Rows are points. Two turns around zero, p and q, are shown by what they do to some points. Write where each new point lands after one turn and then the other. Backwards means that the second turn is done in reverse. Each puzzle has new turns, and all numbers are rounded.
(in the rows, 128 means zero)

Turn p:
[109 163] -> [ 90 117]
[167  80] -> [183 156]
[97 98] -> [151  91]
[139 171] -> [ 88 148]
Turn q:
[133 114] -> [137 116]
[ 71 145] -> [ 69 129]
[170 181] -> [154 190]
[106  98] -> [115  93]
[160 102] -> [166 112]
Where do these land?
p, then q backwards: [106 130] -> [116 109]
q, then p backwards: [122 160] -> [154 148]
q, then p backwards: [184  71] -> [104  52]
q, then p backwards: [100 150] -> [134 163]

Turn p:
[163 186  90] -> [203 147 120]
[160 105 134] -> [133  88 131]
[ 92 105 115] -> [ 94 140 102]
[ 73 130 188] -> [ 70 161 175]
[152 114 112] -> [141 103 112]
Turn q:
[112  73  90] -> [111 153  66]
[177 160 132] -> [177 132 160]
[152  93 118] -> [152 131  91]
[130 138 159] -> [131 100 144]
[ 69 177 141] -> [ 70 125 179]
Where do these land?
q, then p backwards: [ 95 128 108] -> [ 91 118 134]
p, then q: [ 99  71 135] -> [ 69 141 106]
q, then p: [147 154  89] -> [162 142 162]
q, then p: [171 159 181] -> [114  60 157]

Turn p:
[165 131 139 107 167  68] -> [162 123 127 147 178  73]
[ 44 142 171 159 137 161] -> [ 51 116 154 164 131 185]
[137 154  74 118 175 176] -> [155 114 103  81 166 183]
[144  72 101 110  78 113] -> [130 122 114  92  73  77]
[152 118 160 134 116 156] -> [152 118 154 144  98 141]
[148 114 126  86 100 161] -> [149 125 161  85  99 126]
[ 70 174 166 166 105  99] -> [ 66 178 138 183 137 140]
[165 120  88 143 146  91] -> [161 128  75 127 143  99]
Turn q:
[119  71  83 111 140 150] -> [147 108  66 117 113 164]
[ 97 135  83 146  97 134] -> [115 148 130 129  81 167]
[150 136  79 120 107 148] -> [154 139 112 139  76 126]
[122 148 196 169 219  89] -> [ 60 145 124 144 225  85]
[101 164 201 117 166 113] -> [116 155 166 115 208 112]
[129 114  95 108  83 166] -> [173 119 127 131  83 160]
[160 136  94  96 113 155] -> [178 136 113 132  92 115]
[147 107 137 153  89 144] -> [132  88 147 156 107 138]
[127 141 184 131 139  52] -> [ 78 116 166  88 167  84]
Where do these land?
q, then p: [190 157  74  99 179 101] -> [128 197  79 105 159  72]
q, then p: [118 120  98 102 118 161] -> [167 143 126 106 107 144]
q, then p backwards: [134 165 173 108 144 108] -> [130 149 139  76 134  93]
p, then q: [122 101  97 136  62 142] -> [153 136 169  94  78 146]
p, then q: [ 79 116 141 136 122 112] -> [ 99 139 137 114 138 170]
p, then q: [111 161  50 170 132 105] -> [139 202  82 126  84 138]
p, then q: [125 134 199 177 139 152] -> [102  98 149 200 137 158]
q, then p: [144  70 191  95 128 142] -> [166  47 122 127 133 100]

Turn p:
[169 152 111 156 183  93 182 153] -> [174 164 104 175  96 122 186 153]
[148 121  81 142 179  31 152 143] -> [202 134  49 141 114  94 167 158]
[163 102 152 178  88 104 138 106] -> [152  62 154 152  92 114 126 131]
[178 120 122 153 117 132  77 104] -> [158  98 125 141 100 164  88  98]
[124 137 123 152 140 136 108 187] -> [126 150 120 136 121 158 109 182]
[115 131 118  71  92 174 147 113] -> [ 79 147 153  78 123 119 135  89]
[ 71 110 117 130  91 200 111 110] -> [ 39 100 136 106 147 154 110 114]
[ 97 160 127 116 123 129  91 141] -> [110 154 117 126 149 122  83 135]
[ 88 176 156 107  99 151 105 128] -> [ 84 156 156 130 153 107  79 121]
[ 77 122 157  82 143 177 130  76] -> [ 82 132 154 112 199 131 142  76]
[178  77 146 120 154  80 167 147] -> [204 112 140 110 116 123 184 151]
Turn q:
[ 85 138 123 103 158  77 154 117] -> [ 98 158 150 135 173  82 134 146]
[142 129 137  73  78 115  88 136] -> [145 172  96  87  92 128 118 164]
[155  94 103 109 186 136 142 190] -> [165  92 108 134 191 128  73 139]
[136 120 125 145  66 189 167 160] -> [140  81 130 103 116 202 162 155]
[142  71 138 196 158 150 146 104] -> [121  54 163 127 122 123 114  70]
[145 195 140 144 141 127 141  87] -> [149 159 145 172 120 121 178  98]
[142  94 163 106  85 114 107 131] -> [140 131 133  83  82 118 109 155]
[100 151 154 116 134 151  44 176] -> [114 170 103 166  92 168  60 151]
[138 178 101 176 105 120 143 122] -> [122 112 106 169 115 130 190 125]
[ 95 110  97 113 170 101 150  58] -> [ 88 150 147 105 178  80 143  78]
Where do these land?
p, then q: [ 76 160 144 147 144  97  73 176] -> [123 125  72 196 133 130  73 135]
q, then p backwards: [177 138 152 100 159 132 188 181] -> [143  96 197 138 167  75 105 147]
p, then q: [128 131 108 157 125  85 116 174] -> [137 102  72 137 124 133 119 163]
q, then p: [153 160 116 141  86 186 151 114] -> [ 91 129 163 122  92 146 180  98]
p, then q backwards: [103  90 169 110  66 171 136 110] -> [ 82  61 147 153 130 132 172 103]
p, then q: [137 158 126  60 126 106  89  79] -> [141 190 109 127 116  79 139  74]
p, then q: [161  97 158 178 122 106 165 121] -> [150  59 155 104 107 118 128 146]
q, then p backwards: [137 113 109 106 170 116  83 109] -> [116 170 110  96 122 108  95 101]
q, then p: [ 79 106  69 153 153 152 150  87] -> [ 98 116 101 137 203 124 172  98]

Turn p:
[130 124 155 113 156 160 153 153 107 103 101] -> [150 161 151 119 168 151 154 127 117 154 124]
[105 126 117 124 154 160 131 127 156 128 129] -> [148 136 112 148 149 131 135  95 143 121 139]
[111 114 155 130 110 108 159 137 146 120 136] -> [ 94 136 133 123 125 116 143 121 121 149 164]
[150 149 126 100 133 114 160 109 129  90 130] -> [151 134 156 114 119 115 117 110  79 136 139]
[112 112 113 146 129 148 114 118 122 144 113] -> [119 126 111 128 137 146 136 120 149 103 111]
[108 126 152 124  96 152 132 164  98 110 150] -> [106 145 133 111 146 158 101 137 145 174 138]
[154 110 129 169 105 160 159 108 145 156 114] -> [ 99 130 133 163 101 177 157 116 119 104 129]
[104 151 149 114 125 122 112 103 146 125 133] -> [125 108 153 130 135 100 116 105 148 128 135]
[152 129  97 142 142 122 121 106 109 150 122] -> [136 124 114 135 108 130 129 135 114  99  88]
[ 99 116 113 156 104 104 101 119 122 144 147] -> [ 86 113  99 120 120 114 106 135 151 109 123]
[148 108 123 107 125 122 114 129  98 149 144] -> [132 104 109 116 114 135 128 144 123 152  98]
[130 145 130 106 110  98 100 159 152 113 101] -> [153 121 145 101 120 107 127 161 150 121 166]
[139 160  99 132 160 112 135 108 130 151 124] -> [151 142 126 148 104  98 127 119 119 102  99]
[149 122 133 128 141 109 102 152 131 109 148] -> [140 113 117 134 144 114 115 166 114 139 140]
Turn q:
[120 116 143 118 122 102 134 125 156 146 143] -> [112 126 127 120 145 125 146 151 162 125 127]
[140 138 144 147 135 143 144 150 143 102 136] -> [140 137 123 122 122 170 132 122 125 109 146]
[146 135 119 121 113 147 144  84 142 105 117] -> [127  87 104 125  91 135 131 111 135 136 129]
[134 138 131 117 118 109 124 112 156  99 123] -> [133 101 132 118 104 134 134 138 150 107 117]
[139 131 116 124 120 141 111 155 158 164 138] -> [146 166  97 121 136 110 128 136 151 125 130]
[129 134 113 150 153 113  76  93 121 108 139] -> [151 101 153 156 135 124  82 112 148 121 104]
[132 140 154 125 133 118 106 146 109 108 119] -> [156 131 165 125 124 137 129 140 113 125 127]
[ 68 123 109 118 109 137 138 127 141 190 128] -> [ 73 161 106 134 131  81 115 156 142 147 147]
[133 124 152 121 119 146 130 135 116 137 143] -> [141 129 124 122 141 131 136 137 120 147 152]
[138 138 139 116 192 105 138 146  94 105 118] -> [128 137 179  96 143 161 120 104 101 130  97]
[103  83 115 127 127 151 135 137 101 134 111] -> [105 135 109 150 140 125 122 145  82 148 116]
[140 131 120 126 117 123 141 143  85 103 140] -> [137 112 140 121 140 124 138 111  85 110 139]
[140 133 110 155 107 131 145 110 142 164 108] -> [111 142 105 154 109 109 150 101 149 137 133]
Where do these land?
q, then p: [122 159 137 123 121 113 124 122 138 225 136] -> [128 129 136 166  84  47 131 113 142 132 151]
q, then p: [118 135 114 171 123 187  97 132 142 144 140] -> [134 113 110 164 112 130  74 153 136  91 119]
p, then q: [116 122 161 126 135 128 156 137 134 109 135] -> [108 136 149 119 149 126 118 116 142 147 148]
p, then q: [120 124 118 108 124 127 112 135 147 125 133] -> [135 117 109 123 146 123 131 126 142 121 116]
q, then p backwards: [143 113 115 117 168 109 174 127 100 101 135] -> [124  92 139 128 121 147 141  76  97 103 119]
q, then p backwards: [121 119 115 140 118 108 106  93 143 111 124] -> [136 141 132 139 127 129  93 107 137 158 140]
p, then q: [131 115 150 124 140 129  98 124 105 110 128] -> [125 150 134 119 142 145 125 137 117 147  97]
p, then q: [115 121 116 132  97 119 117 145 121 148 124] -> [124 135 104 116 116 114 123 154 133 108 131]
p, then q: [169 123 122 127 119 115 157 136 145 114 131] -> [140 122 130 132 150 113 139 117  98 127 164]
q, then p: [125 155 138 117 119 124 129 144 113 105 133] -> [126 114 141 117 135 134 116 135 113 161 129]
q, then p: [106 123 117 139 146 114 110 146 123 118  81] -> [113 148 171 113 138 137 124 151 153 113 125]
q, then p: [152 126 132 114 124 163 156  95 124 126 137] -> [126 107  90 124 102 144 135 101 127 132 109]

Turn p:
[ 77  79  93 172  98 172  90 138  80  88 167 157] -> [ 90  94 141 162  59 155  78 120 143  63  86 152]
[154  82 129 160 181 142 127 148 130 123  90  87] -> [142  64 169 122 177 109 131 155 110 121 109 140]
[172 106 134  90 156 110 125 126  91 149  86 113] -> [165 103 145 139 126  85 156 175 119 150 159 123]
[100 131 107  96  86 100 176 145 113 160  97 173] -> [ 83 174 118 148 106 105 148 146 164 163 157 171]
[154 118  82  95 143  91  77  69  97 115 103  91] -> [145  81  96 136  83  84 149 141  52 137 146 107]
[175 147  92 124 187  93 155 128 136 168  95 156] -> [157 127 111 136 172  98 196 130 116 126 172 173]
[160 162  77 141  89 147 175 115 149 105  87 141] -> [ 92 162  84 150 173  66 106 117 120 110 135 142]
[125 145 158 131  90 106  84 147 119 182 198 163] -> [159 145 126 120  68 159 154  72 195 133 125 110]
[135 167 145 176  88  99 151  61  86 133 137  84] -> [107 157 167 167 118  97 133  62  82 141 134  70]
[124 183 154 158 146 139 134 157 155 141  84 141] -> [156 145 125 145 190 141 111 103 139 165 123 162]
[ 75 161 130  89 193 171 166 158 166 174 137 145] -> [121 147  98 142 187 218 165 170 156 145 138 147]
[106 116 107 118  96 195  87 134 165  99 184  81] -> [ 97  90  80 106 120 166  83 131 145  98  78  68]
[151  97 170 151 138 134 133 105 179 110  96 139] -> [154 152 151  89 161 105 123 141 106 125  77 142]
[141 111 179 149 122 137 117 117  96  67 162 137] -> [155 143 179 115  99 136  75 123 114  86 125 107]
[ 72 115 161  70 107  86 122 171 159 106 197 112] -> [ 96 134 128  43  81 195 111 135 158 157 154 105]
Turn q:
[152 128  78 125 122 158 197 105 132 137 115 130] -> [141 125  98 128  97 108 156 102 176 108  74 130]
[119 112 104 133 133 124 177 166  77 162  80 121] -> [125  70 126 122  64 118 145  99 144 154 126 163]
[101 181 171 129  54 187  66  97 128 137 137 159] -> [150 159 214  93 135  97  62 151 109  91 117  77]
[127 118 130 127 109 145 150  91  92 127  60 129] -> [108  82 156 136  94 116 135 130 137 140  73 103]
[129 124 122 153  31 115 109 169 119  94 113 164] -> [135 112 130 101 124  36 100 181  88 132 124 145]
[108 102  99 135  98 171 153 166 123 100  83  71] -> [ 75 139 100 108  68  89 107 111 136 174 102 131]
[162 125 185 135 166  79 107 146 161 141 199 126] -> [145 141 104 159 185 161 129 151 135 111 218 125]
[156 112 157 103 172  54 157 104 150 132 176  81] -> [115 128  90 150 181 164 198 126 159 139 186 102]
[141 157 136 137 219  73  94 122 118  78 182 126] -> [152 171 121 201 179 178 169 119  76 147 166 141]
[105 104 147 162 111 147  94  96 166 133 118 171] -> [113 123 157 127 172 130  73 159 138 105  96 141]
[ 87 148 115 126 128 177 198 153 130 121  81 128] -> [109 150 149 118  48 118 138 128 171 139  92 162]
[ 66 115 104 138  66 149  89 122  87 138 155 150] -> [114 122 181  81 148  74  97  90  88 107 120 147]
[142  93 124  89 125 169 126 137 101 118 115 158] -> [103 108 117 126  88 132 121 126  96  79 109 124]
[143 144 124  84 173  65 100 126 183 145 142 120] -> [155 141  95 102 174 201 162 153 123 142 154 123]
[181 157 124 145 212 107 104 118 151 155 164  85] -> [179 150  85 171 163 196 128  93 144 153 162 105]
Where do these land?
q, then p: [107 111 179 176 146 148 149 133 154 108  91 109] -> [126 120 123 121 136 166 126  86 161 162  73 158]
p, then q: [119 137 145 153 147 145 205 172 136  88 146 124] -> [108 192 163 156 134 186 114 133 104 112 151 136]
p, then q: [146  72 150  89 142  98 131 128 149 108 138 138] -> [121 131 111  95  87 125 161 158 105 106 165 116]
q, then p: [148 156  51 160  95 129  72 108 122  91 148  94] -> [167  98 118 177 125  88 182 113  76 160 177 123]
q, then p: [128  52 166  89 111 149 130 151  93 127 120 154] -> [ 75 115 154 112  63 154  80 147 123 118 117 141]
p, then q: [140  79 128 130 190 132 122 147 132 136  94 160] -> [127 102 100 159  93 133 131 174 117  88 142 165]
q, then p: [131 187 102 129  85 154  57 134 133 149 166 148] -> [210 111 113 128 107 104 114 131 105 133 183  82]
q, then p: [100  79 158 106 115 104 145 152  92 138  87 117] -> [ 80 138 159 113  81 154 140 159 161 137 102 133]
q, then p: [118 173 121 126 105  81  69  70 133 126 154 173] -> [198 109 178 133 169 130 128 167 113 125 184 119]
p, then q backwards: [146 185  67 112  51 119  97 124 180 161 127 126] -> [177  84  60 139 116 140 166 142 141 118 146  45]
p, then q: [152 125 168 155 174  93 168 162  95 142 120 119] -> [119 132 137 178 142 154 134 147 158  83 186 115]
q, then p: [164 136 114 137  91 151 117  75 133 164 157 114] -> [145  94 116  91 149 108 134 136  64 138 133 100]
q, then p: [ 86 104 118 158 170 148 224 136 107 123 107 137] -> [ 94 210 129 115 130 119 128 104 131 132  66 183]
p, then q backwards: [102 169  92  87 108 110  34  96 157 173 191  96] -> [207 117  73  62 166 133 145 140 105 150  86  54]
p, then q: [133 154 161 114 191 159 201 132 103  86  75 111] -> [155 147 141 195 110 169  97 101  94 127 208 157]

Turn p:
[107 111  89 104 172 123 112 145  97 120 122 119 136 155] -> [128 138 109  83 155 103 116 137 117  96 108  91 116 142]
[120 144 116 121 124 123 159 123 133 155 145 115 110 162] -> [101 141  96 144 133 149 128 107 146 118 114 114 122 113]
[140 139 135 126 142 143 117 126  99 135 153 128  97 147] -> [103 149 118 108 146 150 141 124 122 125 135 144 101 138]
[151 128 118 115 126 144 130 158 164 114  95 130 110 121] -> [157  92 106 128 120 120 136 147 137 157 115 132 105 117]
[143 135 145 137 103  94 126 103  79 138  81 153 160 145] -> [146 180 176 134  96 115 107 103 111 125  88 141 120 129]
[142 131 117 143 102 125 134 119 150 130 145  79 148 136] -> [149 123 123 133 127 146 135  87 163 133 147 111 151 127]
[123  99 141 109  96 123 127 137 108  86 115 137 132 100] -> [153 118 150 129 119  93 171 132  98 118 124 142 140 122]
[139 138 135  98 138 152  86 135 139 150 161 163 149 106] -> [121 105 130  97 114 177 115 159  87 132 138 137 146 140]
[131 143 115 146 138 160 168 112 154 119 143 152 130 163] -> [128 147 115 149 164 159 120 155 156 138 118 128 135  91]
[139 108 117 136 136 133 130 106 139 105 147 133 105  73] -> [107 107 147 125 144 109 155 143 119 169 159 124 145 122]
[115 102 153 140 127 123 120 153 132 154  94 141 114 130] -> [132 118 110 150 119 101 103 128 113 128 114 161 118 152]
[139 129 148 124 113 129 149 134  98 121 129  90 136  98] -> [130 119 158 140 122 127 172 107 140 120 125 123 127 158]
[147 125 164 140 140  94 147 135 148 119 109 114 141 142] -> [139 143 124 135  97 108 126 134 176 133 117 144 139 143]
[101 153 112 153 133 106 110 126 122 131 174 133 158 115] -> [119 150 139 132 120 146 110 136 116 106 177  92 149 135]
[ 81 136 115 128 132 147 104 109 157 142 108 133  95 125] -> [105  88 120 132 143 116  87 124 118 120 144 136 108  94]
Turn q:
[142  88 109 113 133 117 141 161 135 115 144 129 153 108] -> [154 107 138 138 117 146 151 162 127 140 164 131 128 149]
[120 124 152 115 140 136 116 112 145 123 144 119  75 100] -> [123  90 130  95 146 112  93 114 102 115 128 123 120 142]
[131 145 109 132 120 134 107 158 128 118 154 159 154 122] -> [144 140 118 128 117 140 144 163 116 101 143 142 146 101]
[127 133 156  91 118 129 108 102 137 123 102 133 146 141] -> [114 126 133 104 131 138 156 102 134 123 110  90 151 126]
[117 139 117 132 126 110 135 114  88 146 136 112 129 108] -> [138 140  94 135 140 117 139 123 114 144 109 148 109 142]
[162 123 108 132 135 121 145 109  84 124 122 138  92 162] -> [150 140 145 141 130 120 122  76 149 131 123 177 132 138]
[120 115 191 143 116 113 139 114 124 143 136 121  79 122] -> [ 91  99 149 121 130  86 120 106 108 114 105 133  93 150]
[113 130 107 121 118 125 143 165 137 117 148 123 124 210] -> [123 171 165 102 111 157 123 145 181 113 138 155 105 123]
[127 113 119 138 110 152 143 110 128 123 140 117 151 131] -> [119 151 122 150 122 149 126 122 117 124 147 116 123 147]
[111 132 116 138 141 129  86 120 130 130  92 142 154 139] -> [115 140 120 131 131 140 129 142 138 141  98 119 179 113]
[115 136 130 130 129 127 148 111 136 102 125 140 141 101] -> [134 107 105 140 106 149 125 121 114 124 121 112 121 123]
[138 142 107 129 132 140  91 225 124 121 105 121 111 110] -> [190 139 163 115 133  91 112 197 130 132 126 125 146  99]
[149 131 111 138 120 109 140 103 143 114 146 112 151 119] -> [124 130  91 134 100 130 134 117 133 136 161 126 128 140]
[125 130 128 134 131 137 134 101 145 189  75 142 130 102] -> [ 98 119 129 153 159 121 130 108 105 183 115 106 137  92]
[122 139 159 135 151 140 146 115 137 133 150 115 130 145] -> [102 120 117 134 146 129 118 121 151 100 131 119 103 133]
Where do these land?
q, then p: [125 134 173 123 125 118 122 134 128 140 137 137 147 116] -> [126 128 123 146 136  89 150 131 142 115 119 113 129 130]
p, then q: [140 141 110 152 131 132 110 175 140 148 140 106 154  97] -> [113 172 148 126 141 116 120 126 150 113 169 142 131 160]
q, then p: [144 125 140 141 141 112 115 114 125 115 137  51 154 128] -> [139 145  71 113 117 132 107 104 160 118 136  91 130 102]
p, then q backwards: [133 146 119 149 104 125 160 157 140 124 128 120 155 131] -> [142 130 119 130 137 146 151 139 111 101 107 124 166 123]
q, then p backwards: [129 130 132 146 155 169 135 102 133 111 141 116 144 134] -> [ 94 139 121 151 134 132 139 139 136 160 147 112 142 147]
q, then p: [135 131 133 113 129 122 122 109  95 111  86 147  90 130] -> [131 134 169 113 113 116 108 112 135 153  93 153 140 121]
p, then q: [136 146 116 111 148 125 128 114 105 166 132 150 131 137] -> [136 154 134 112 151 130 113 128 122 128  87 107 132 124]
p, then q: [140 124 126 131 149 124 129 120 149 126 117 144 141 150] -> [134 129 129 114 135 119 138 146 127 141 134 114 149 104]
q, then p: [142  91 123 125 150 125 146 122 115 108 138 138 149 129] -> [148 147 112 141 162 142 123 134 139 139 127 148 148 123]
p, then q: [115 125 109 115 114 123 158 106 122 115 146 147 147 129] -> [144 126  99 155 126 120 132 143 129 130 115  95 114 132]
p, then q: [126 110 115 115 111 133 118 166 104 217 129 147 156 141] -> [143 202 135 149 140 134 114  99 144 129  90 135 181 145]
q, then p backwards: [109 118 133 119 141 121 126 104 146 132  96  94 126  92] -> [147 111  82 122 150 128 130 139 142 160 119 122 125 107]
q, then p: [ 92 130 138 112 110 134 115 167 135 110 138 111 151 130] -> [152 107 105 129 119 135 164 131 143 108 117 126  94 137]
p, then q backwards: [151 136 131 105 124 149 121 111 149 113 131 140  78 131] -> [113 145 112 114 133  88 143 131 146 165 138 153 126 126]
p, then q: [142 125 137 148 110 132 115 107 117 118 118 134  62 134] -> [116  96 115 122 145 131 122 108  97 132 114 173 109 102]
q, then p backwards: [141 144 118 155 118 116 109 103 142 109 136 145 158 131] -> [116 125 142 114 111  90 135 132 154 137 161 133 126 139]
q, then p: [ 75 122 121 117 117 116 149 162 131 112 127 149  35 135] -> [119 105 133  97  99 111 139 132  72 135 102 209  96 131]
